Rows are points. The ring and each string are closed loops that go straight from each point to the next, and from the last back to the first. Before rounding, they use only three directions, however many columns there are. How many times does the string pass through the ring? Passing back the other way cancels.

Ring (7 x 4)
[[ 21.1  10.4   7.9  -1.4]
 [ 11.6  26.8   6.4  -1.9]
 [-14.4  28.9   3.9  -6.6]
 [-25.3  11.8   4.5 -10.2]
 [-20.4  -8.5   5.1 -10.9]
 [  1.7 -19.0   5.6  -7.4]
 [ 18.0  -8.2   7.3  -3.5]]
String (18 x 4)
[[  4.6  -0.8  16.3  -6.5]
 [  6.5  -1.8  12.1  -5.7]
 [  9.8  -3.6  16.1  -5.6]
 [  2.8   2.9   3.6  -5.2]
 [ 18.2  -7.1  -4.3  -2.1]
 [ 30.4 -13.2  -2.1  -0.4]
 [ 27.4 -10.1  21.5  -3.2]
 [ 14.2  -2.6  19.0  -5.0]
 [  5.4   2.1   7.4  -5.2]
 [ 16.4  -5.9  -4.3  -2.4]
 [  7.3  -0.6  -8.1  -3.4]
 [  2.9   2.4  11.3  -6.0]
 [ 14.0  -9.2  20.1  -5.7]
 [  0.9   3.3  11.2  -6.4]
 [  7.7  -4.8  -4.8  -4.0]
 [ 16.3 -16.0  -3.2  -3.3]
 [ 24.3 -26.2   6.4  -3.5]
 [ 16.5 -15.7  17.8  -5.4]]
Times through: 2
String (15 x 4)
[[-14.0   9.1  19.7  -9.8]
 [-28.7  12.9  15.2 -11.9]
 [-38.3  17.8   9.0 -12.8]
 [-30.3  17.7  -4.1  -9.9]
 [-14.5  12.3 -10.7  -6.4]
 [ -5.6   8.5   3.3  -6.4]
 [-11.1  11.8  -2.7  -6.6]
 [-27.1  21.0 -13.7  -8.0]
 [-33.0  23.0   0.4 -10.4]
 [-32.7  20.5   9.6 -11.5]
 [-34.2  18.4  18.9 -12.9]
 [-40.4  16.7   5.1 -12.9]
 [-32.6  11.8  -9.5 -10.2]
 [-12.8   7.5 -10.5  -6.5]
 [-11.1   7.8   5.9  -7.8]]
Times through: 1

Ring (6 x 8)
[[ 33.6   2.7  -3.7  14.2  -4.9  -5.1  10.1   7.9]
 [ 14.8  32.8  -7.3   9.0  -8.9   8.6   9.6   3.6]
 [-16.0  31.8   2.1   0.9 -15.1  12.7  12.9   1.8]
 [-16.0   4.4  10.4   1.0 -14.9   2.6  15.2   4.7]
 [  6.7 -18.8  17.4   7.9 -11.4  -7.3  13.0   7.2]
 [ 27.8 -19.3  11.5  13.5  -7.1 -10.5  10.8   8.5]]
String (22 x 8)
[[-15.2  10.0  -7.5  -0.6 -11.8   0.1  18.8   7.5]
 [-29.4  15.6  -9.5  -5.0 -13.9   3.0  21.0   7.0]
 [-32.5  22.5   5.0  -4.0 -17.5  10.3  16.7   2.8]
 [-18.7  22.6  19.9   1.8 -18.2  13.6  10.3  -0.4]
 [ -8.2  20.1  25.3   5.6 -17.5  13.3   7.3  -1.1]
 [  0.1  12.9   8.6   5.9 -12.7   5.0  11.4   3.6]
 [-11.9  14.6  -6.3   0.6 -11.9   2.4  17.2   6.5]
 [ -8.2  12.1  -6.5   1.6 -11.1   0.9  16.9   7.0]
 [ -2.9  12.1  10.3   5.1 -13.4   5.3  11.6   3.4]
 [-13.2  13.9  25.1   3.8 -17.8  10.8   9.3   0.0]
 [-20.0  10.6  26.6   1.9 -18.9  10.2  10.7   0.3]
 [ -5.4   7.5  18.6   5.2 -15.0   5.6  10.6   2.5]
 [ -2.6   5.5   2.7   4.2 -11.6   0.1  14.6   6.2]
 [-10.0   1.2  -7.9   0.6 -10.4  -4.3  19.4   9.1]
 [-22.2  -6.8  -1.4  -2.5 -12.9  -5.3  21.2   9.2]
 [-22.2  -9.5  21.0   0.0 -16.9  -0.3  15.8   4.9]
 [ -7.2  -1.6  35.6   6.4 -17.9   6.3   8.0   0.5]
 [-12.2  -2.6  28.5   4.0 -17.2   4.2  10.9   2.1]
 [-29.4  -6.9  12.1  -3.1 -16.5  -1.2  19.0   6.3]
 [-26.5  -1.5  -6.0  -4.2 -13.0  -3.9  22.4   9.2]
 [ -8.5   5.2 -11.4   0.8  -9.8  -3.5  19.4   9.2]
 [ -2.5   8.7   6.3   4.7 -12.4   2.6  13.1   4.8]]
Times through: 1
String (14 x 8)
[[ 19.6   6.5  13.7  12.1 -10.4   2.3   7.5   3.6]
 [ 35.4  -0.4  13.9  16.7  -7.7  -1.7   5.7   4.7]
 [ 45.8 -11.9   5.7  18.5  -3.9  -9.9   7.8   8.4]
 [ 39.9 -19.5  -8.7  14.8  -1.6 -16.9  13.9  12.8]
 [ 24.7 -12.9  -8.4  10.5  -4.3 -12.9  15.5  11.6]
 [ 11.3   1.8  -1.8   7.7  -8.5  -3.6  13.8   7.7]
 [ 24.7  -8.5  19.8  13.9  -9.8  -3.1   7.4   4.9]
 [ 38.5 -24.5  27.6  18.4  -8.2  -9.1   5.5   6.0]
 [ 37.6 -27.6   7.3  15.7  -4.4 -16.0  11.4  10.8]
 [ 34.2 -23.3 -11.0  12.7  -1.8 -18.9  16.2  13.9]
 [ 51.9 -25.6   2.2  19.5  -1.5 -17.4   9.8  11.5]
 [ 33.6 -10.7 -17.8  12.1  -1.4 -15.0  16.0  13.2]
 [ 17.3   3.5  -2.7   9.4  -7.5  -3.5  12.7   7.6]
 [ 26.6   3.9  10.9  13.8  -8.7  -0.1   7.4   4.7]]
Times through: 2

Ring (8 x 11)
[[ 45.9 -10.8   1.1  -4.6  13.4  14.6 -12.3  -1.3  14.8  -2.3 -13.0]
 [ 36.2  16.9   1.7   0.4  10.4  17.0 -12.0  -8.2   7.5  -1.8 -15.5]
 [  7.6  32.1   2.1   3.2   0.6  14.2  -8.3  -8.4   1.9  -3.5 -13.2]
 [-28.4  26.0  -2.8   1.9 -12.5   7.0  -3.7  -0.8   0.2  -7.4  -5.5]
 [-38.9   7.4  -6.2  -1.7 -16.7   2.4  -2.1   6.6   3.4  -9.5  -0.4]
 [-30.4 -15.8  -5.0  -5.6 -13.8   0.4  -2.1  12.2   9.7  -9.7   1.2]
 [ -1.3 -33.0  -0.1  -8.3  -3.4   2.9  -4.5  12.6  16.5  -7.5  -2.1]
 [ 34.6 -27.4   1.8  -7.3   9.4  10.1  -9.7   5.3  18.0  -4.0  -9.1]]
String (14 x 11)
[[-17.3  38.5  18.6   6.3  -6.4  10.7  -1.1  -7.7   0.6  -3.5 -14.1]
 [-23.8  55.6   4.6   7.8  -9.8  12.2  -4.1 -10.9  -5.7  -4.8 -12.1]
 [-21.0  46.0 -15.3   4.0 -10.9  11.3  -8.6  -7.0  -5.6  -7.1  -6.5]
 [-10.4  22.3 -21.0  -0.9  -8.0   9.7 -10.4  -1.1   0.1  -7.9  -3.5]
 [-10.2  15.3 -12.2  -1.1  -7.1   8.6  -8.1   0.3   2.9  -7.3  -4.6]
 [-29.9  27.8 -19.4   0.4 -14.6   7.0  -7.4   0.1  -2.4  -9.2  -1.5]
 [-58.6  38.6 -12.0   3.3 -23.8   3.6  -1.9   0.7  -6.1 -10.3  -0.3]
 [-52.7  28.3   6.0   3.4 -20.1   3.0   1.8   1.6  -1.1  -8.4  -4.0]
 [-25.4  12.0  19.3   1.8  -9.5   5.3   1.5   1.4   6.4  -5.4  -9.2]
 [ -6.8   4.5   8.1  -0.8  -4.1   7.5  -3.5   1.6   8.2  -5.4  -8.5]
 [-14.7  16.8 -22.4  -1.9  -9.7   8.1  -9.9   1.3   1.0  -8.7  -1.7]
 [-15.8  22.9 -24.5  -1.1 -10.2   8.8 -10.5  -0.2  -0.8  -8.7  -1.9]
 [ -4.0  12.4 -14.1  -1.9  -5.2   9.3  -9.4   0.4   3.8  -7.1  -4.7]
 [ -4.0   9.4  14.7   0.8  -2.5   8.7  -2.6  -0.8   8.0  -4.2 -11.2]]
Times through: 0
String (8 x 11)
[[-11.5  16.8 -14.4  -1.1  -7.8   8.6  -8.5   0.3   2.2  -7.6  -4.1]
 [-35.6  33.8 -15.8   1.9 -16.2   6.9  -6.0  -1.1  -3.8  -9.0  -2.3]
 [-55.4  31.9 -15.9   1.7 -23.1   3.1  -3.0   2.5  -4.8 -10.8   1.1]
 [-37.8  15.0 -29.3  -2.9 -18.4   3.8  -7.9   5.8  -1.1 -11.5   3.8]
 [-17.3   4.7  -8.2  -2.5  -9.3   5.8  -5.7   4.3   5.4  -8.0  -3.0]
 [-23.8   4.4  21.8   0.8  -8.8   4.4   2.2   3.2   8.6  -5.3  -9.0]
 [-35.9  17.4  15.6   2.4 -13.4   4.3   2.0   1.6   3.9  -6.4  -7.5]
 [ -8.1   8.9   0.6  -0.9  -5.3   8.0  -5.2   1.0   6.1  -6.1  -7.1]]
Times through: 0

Ring (7 x 14)
[[  9.2  -1.3  11.2 -10.0  29.0   0.5  22.0   3.0  12.7  -2.2   5.1  10.0
  -11.2  10.2]
 [-17.1  10.8   8.0  -5.4   4.9  -6.2   2.4  12.8 -23.3  -4.3  15.2   4.9
   -5.8  12.6]
 [-28.0  17.9   1.8  -2.9 -18.9  -3.6  -9.1  16.2 -34.4  -5.1   9.5  -4.9
   -1.5   4.1]
 [-18.2  19.8  -4.8  -6.1 -40.1  13.8  -9.7  12.2 -11.5  -4.3 -15.5 -19.9
   -1.5 -17.9]
 [ -6.1   9.1 -11.1  -0.8 -29.6   8.6   1.1   4.0   2.9  -2.9 -21.5 -18.1
    2.6 -18.2]
 [  7.5  -9.3 -12.9   7.9   7.6 -11.4  20.4  -5.5  10.4  -1.3 -10.4  -1.9
    6.6  -0.4]
 [ 15.2 -11.0  -1.9   0.6  27.4  -8.3  27.8  -5.1  19.0  -1.1  -3.5   6.9
   -1.6   6.8]]
String (24 x 14)
[[-12.2   5.4  -2.6   1.3  -2.3  -8.5   5.1   7.0 -15.7  -3.5   4.2  -0.8
    1.0   5.4]
 [-23.7   9.6  -2.9   3.6  -8.2 -13.8  -2.3  11.3 -33.0  -4.4  11.8  -0.5
    3.1   9.7]
 [-13.6  15.2   3.5  -8.5 -15.8   8.0  -1.6  11.9 -10.5  -4.1  -2.9  -7.7
   -6.1  -4.7]
 [-14.1  23.8   7.5 -16.7 -30.3  23.6  -7.7  15.6  -4.1  -4.5 -11.7 -15.5
  -11.6 -15.9]
 [-29.5  29.2  -0.1 -10.1 -50.3  17.8 -19.7  19.3 -25.0  -5.6 -10.4 -21.8
   -4.4 -17.8]
 [-31.4  24.0  -8.6  -1.4 -51.0   7.2 -18.7  16.0 -30.7  -5.3  -9.9 -21.8
    3.2 -15.5]
 [-24.2  12.0 -12.6   6.4 -31.0  -7.2  -7.5   9.4 -27.8  -4.2  -4.2 -13.2
    8.1  -5.4]
 [ -9.7  10.0  -5.3  -2.3 -20.0   4.6   1.1   6.9  -5.2  -3.4 -10.7 -11.5
    0.0  -9.3]
 [ -3.3  11.6  -4.1  -7.2 -24.8  15.1   2.2   5.9   8.0  -3.0 -20.3 -16.2
   -3.4 -17.9]
 [  1.7   9.9 -10.4  -5.4 -34.0  19.3   3.2   2.3  18.0  -2.4 -32.2 -23.0
   -0.5 -27.4]
 [  1.2  -1.3 -21.6   8.6 -25.0  -0.9   8.8  -3.9   9.8  -1.8 -27.0 -18.1
   10.6 -18.5]
 [ -6.6  -7.0 -19.9  16.0  -3.7 -22.2  11.7  -2.9 -11.4  -2.2  -4.4  -3.8
   14.3   3.0]
 [ -4.6  -2.0  -9.5   6.5   0.6 -12.3  11.4   0.9  -6.4  -2.5  -2.3  -1.8
    5.6   3.0]
 [  0.9   3.9  -0.7  -4.7  -1.3   3.9  11.2   3.5   6.9  -2.6  -8.3  -4.4
   -3.7  -4.2]
 [ -0.5 -11.1 -12.8  13.1  16.1 -24.8  19.4  -3.8  -6.7  -1.8   3.6   5.4
    9.8  12.0]
 [ 13.8 -19.7 -10.0  11.7  36.2 -25.5  32.1  -9.4  10.4  -0.6   2.9  12.0
    7.0  15.7]
 [ 27.5 -16.0   3.4  -3.8  44.0  -5.0  37.7  -8.4  35.1  -0.2  -4.2  12.3
   -6.6   8.9]
 [ 30.0  -5.3  14.9 -18.5  35.8  16.6  33.2  -2.8  46.5  -0.7 -11.0   7.2
  -18.3  -1.1]
 [  5.5   0.8   5.0  -7.1  14.3   1.9  17.0   2.9  10.3  -2.3  -1.8   2.9
   -7.2   3.0]
 [ -8.2  -1.6  -3.6   5.2  11.9 -17.5  11.9   3.6 -15.0  -2.9   9.6   5.7
    3.1  13.1]
 [ -1.5  -2.6  10.0  -3.3  35.1 -14.7  19.3   5.2  -8.3  -2.8  20.0  16.7
   -6.6  23.0]
 [ -3.0   5.4  17.2 -12.1  28.0  -2.2  14.4  10.0  -5.6  -3.4  17.5  13.4
  -13.6  17.6]
 [ -7.6  13.4  20.7 -17.7  16.2   7.3   7.4  14.5  -7.4  -4.1  14.5   8.4
  -17.4  11.6]
 [ -4.4  11.9   8.7 -12.7  -2.6  11.2   5.7   9.9   1.4  -3.5  -2.7  -3.2
  -10.7  -2.7]]
Times through: 0

Ring (9 x 14)
[[ 20.8   4.4  -6.6  -8.1  10.4 -15.0  -3.1  -7.7   3.3  -9.5  -5.6   1.7
    2.5  29.3]
 [ 17.0  13.8  -0.6 -13.0   8.8 -20.5   4.8  -9.4  -4.3  -5.0  -5.5   5.3
   11.7  26.2]
 [  7.6  18.8   5.3 -13.1   3.2 -15.9  13.8  -9.1 -11.4   3.8  -3.5  12.9
   18.9   9.1]
 [ -2.1  12.6   7.1  -6.1  -4.5   1.9  16.7  -5.6 -11.3  11.4  -0.3  21.3
   16.5 -16.2]
 [ -3.5   7.2   7.1  -2.3  -7.6  11.6  14.7  -3.4  -8.0  11.9   0.7  24.2
   11.4 -24.8]
 [  1.1  -2.7   5.3   2.2  -9.2  23.3   6.5  -0.2   1.2   6.7   0.8  25.0
   -0.6 -26.7]
 [ 10.1 -10.4  -1.1   4.2  -4.7  22.8  -3.8   0.5  10.1  -2.1  -0.8  18.3
  -10.3 -12.8]
 [ 16.7 -12.4  -7.8   3.7   1.9  13.7  -9.5  -1.1  13.4  -8.0  -2.6   9.6
  -12.7   4.3]
 [ 20.2  -9.0 -10.8   0.6   7.0   2.2 -10.2  -3.5  12.1 -10.6  -4.0   3.6
   -9.5  17.8]]
String (12 x 14)
[[ -4.3  27.8  20.2 -15.7  -8.2  -4.9  27.4  -7.8 -21.0  15.3  -0.8  29.0
   27.8 -18.9]
 [-10.6  11.5   4.4  -2.1  -6.0   4.6  21.2  -5.4 -15.3  18.6   1.6  22.2
   20.9 -27.7]
 [ -5.7  24.6  16.5 -13.0  -7.4  -3.7  26.2  -7.5 -20.1  16.0  -0.3  27.1
   26.7 -20.1]
 [  7.9  25.8  17.8 -18.6  -3.0 -11.2  18.5  -8.4 -13.9   4.4  -3.5  22.7
   20.5   1.6]
 [ 10.6  12.5   5.6 -10.4   1.1  -6.7   8.7  -6.8  -5.3   0.4  -3.3  14.8
   10.7   6.2]
 [  5.6  -0.5 -12.4   0.9   7.1  -6.5   3.2  -6.4  -1.9   3.1  -1.9   3.6
    7.7   6.4]
 [ 17.2  11.2  -6.0 -11.0  11.8 -23.6   2.7 -10.0  -3.4  -5.5  -5.6   0.6
   11.3  30.7]
 [ 26.8  19.8  -0.2 -20.2  14.8 -35.3   1.9 -12.3  -3.8 -12.8  -8.5  -0.9
   12.9  48.8]
 [ 24.0  22.7   7.1 -21.6   9.6 -28.9   5.9 -11.2  -5.8 -10.0  -7.7   6.6
   14.0  38.1]
 [ 19.9  26.5  14.0 -23.1   4.5 -23.8  11.1 -10.5  -9.2  -5.9  -6.7  13.8
   17.0  26.8]
 [ 11.5  25.7  12.8 -19.5   2.1 -19.7  15.8 -10.0 -13.1   1.3  -4.7  16.1
   20.9  13.9]
 [  7.1  27.3  18.6 -19.4  -3.1 -12.3  19.9  -8.8 -15.3   5.3  -3.5  23.1
   22.2   1.2]]
Times through: 1
String (17 x 14)
[[  3.0  12.0  16.7  -8.5 -10.4  13.0  14.2  -2.9  -6.4   7.0  -0.6  29.7
    8.9 -21.3]
 [ -7.0  16.1  18.3  -7.5 -13.2  13.4  22.7  -3.5 -14.1  16.1   1.2  33.3
   17.6 -34.6]
 [ -9.7  12.0   6.0  -2.9  -6.7   5.5  21.0  -5.2 -14.8  17.9   1.5  23.3
   20.1 -27.7]
 [ -2.0   4.4  -3.8  -0.1   0.1   0.9  11.3  -5.5  -7.5  10.3  -0.1  13.4
   12.8 -11.4]
 [ -2.4   9.7  -2.8  -3.3   1.7  -6.4  14.4  -7.3 -11.3  11.2  -0.6  12.2
   18.1  -7.0]
 [  4.4  33.6  16.7 -22.1   0.4 -23.9  24.7 -11.6 -21.7   8.4  -3.8  19.3
   31.1   6.7]
 [  9.3  22.7  12.9 -16.9  -0.2 -13.3  15.6  -8.7 -11.9   2.8  -3.8  18.4
   18.8   6.7]
 [  5.7  28.0  15.3 -18.9  -0.8 -17.1  20.8  -9.9 -17.2   6.6  -3.5  19.9
   25.1   3.9]
 [  3.8  28.8  18.7 -19.1  -3.8 -12.7  22.7  -9.1 -18.0   8.3  -2.9  23.9
   25.3  -2.8]
 [  5.9   7.4   3.4  -5.5  -1.2   1.3   8.7  -5.1  -4.3   3.8  -1.8  16.6
    8.7  -4.4]
 [  3.5   4.4   1.6  -2.6  -2.1   5.1   8.4  -4.3  -3.6   5.5  -1.0  16.9
    7.5  -9.5]
 [  1.9  10.5  12.5  -6.8  -8.3  10.5  13.7  -3.5  -6.7   7.7  -0.5  26.4
    9.8 -19.3]
 [ -2.4   7.7  16.4  -3.9 -14.2  22.7  15.2  -1.0  -5.9  11.0   1.1  33.4
    7.1 -34.7]
 [ -6.2  -4.5   6.2   5.8 -13.3  31.3  10.1   1.2  -0.9  12.8   2.8  29.6
    0.8 -41.8]
 [ -3.5  -5.1   5.3   5.3 -12.0  29.7   8.1   1.0   0.7  10.4   2.2  27.9
   -0.8 -37.0]
 [  2.3   6.2  18.7  -4.9 -14.9  25.5  11.8  -0.1  -2.0   6.8   0.4  34.6
    2.2 -31.7]
 [  3.5   6.5  12.6  -4.9  -9.6  16.4  10.6  -2.0  -2.9   5.8  -0.4  27.6
    4.6 -21.5]]
Times through: 0

Ring (6 x 14)
[[ 14.8  14.8   7.3   3.0   4.8   3.2   0.3 -10.3 -18.3  17.2  -1.6  14.1
   -5.2  -9.8]
 [ -4.2  34.3   3.3   1.4   5.6   4.0  -3.3   1.9  -4.7  16.3  12.7   1.6
   -1.3   0.4]
 [-22.5  24.7   2.2  -4.3   5.6   4.6  -5.7  13.4  10.0   4.9  17.3 -10.9
    6.3  -3.1]
 [-20.9  -9.0   7.8  -8.2   5.5   3.8  -4.3  11.9  10.9  -6.4   5.4 -10.1
   10.4 -19.5]
 [ -0.8 -26.9  20.5  -3.3   8.2  -0.4  -1.2  -2.6  -2.6  -2.2 -10.0   3.8
    6.8 -31.8]
 [ 16.6 -12.0  17.5   1.8   6.9   0.3   1.1 -13.0 -17.3   9.9 -12.0  15.5
   -1.5 -24.8]]
String (7 x 14)
[[  4.7  -2.4  12.7  -0.4   6.4   1.8  -0.9  -4.9  -9.0   7.7  -3.6   7.4
    1.0 -18.8]
 [  2.4 -10.3  21.8   0.7   9.6  -1.5  -1.6  -5.1  -5.7   6.0  -6.2   6.3
    3.7 -25.1]
 [  1.6 -32.1  44.3   4.0  16.9  -9.3  -2.3  -8.6  -1.5   2.8 -15.4   6.8
    8.8 -41.8]
 [  8.0 -41.6  40.7   2.4  14.6  -7.5  -0.6 -11.7  -6.6   0.7 -20.5  10.7
    7.4 -44.8]
 [ 23.2 -31.5  29.2   3.5   9.9  -3.4   2.1 -18.9 -20.3   7.8 -22.2  20.3
   -0.3 -37.1]
 [ 26.5  -9.3  30.7   8.6  11.7  -4.8   1.5 -21.6 -23.6  18.3 -16.7  23.0
   -4.1 -28.0]
 [  9.3  -0.1  32.4   7.4  13.9  -5.9  -1.7 -11.4 -10.3  15.5  -7.0  11.8
    1.0 -24.2]]
Times through: 0
String (8 x 14)
[[-28.6  -8.1  19.8  -5.7  10.7  -0.9  -6.4  14.3  18.3  -5.9   7.4 -14.4
   14.2 -22.8]
 [-14.1 -37.6  42.4  -0.7  16.8  -8.4  -4.4   1.5  10.9  -6.1 -10.5  -3.9
   14.9 -43.2]
 [  1.8 -16.9  40.2   5.5  16.3  -8.3  -2.7  -8.1  -2.8   7.8 -10.2   7.0
    6.5 -33.8]
 [  4.5  -1.5   9.7  -1.2   5.3   2.9  -0.8  -4.2  -9.2   7.2  -2.9   7.1
    0.7 -17.4]
 [  8.2  10.3 -14.6  -6.4  -3.6  11.8   1.1  -2.0 -15.5   7.1   2.2   8.2
   -4.4  -4.6]
 [  3.4  31.8 -17.6  -4.4  -3.2  12.1  -0.5   1.2 -13.0  13.0  11.2   5.2
   -5.7   5.8]
 [ -6.4  14.5  -7.1  -6.0   0.4   8.7  -2.0   5.5  -3.3   4.9   8.6  -1.0
    0.9  -4.9]
 [-17.1  12.1  18.0  -0.3  10.6  -0.9  -5.4   7.3   8.1   6.2   9.3  -6.5
    7.4 -13.7]]
Times through: 0
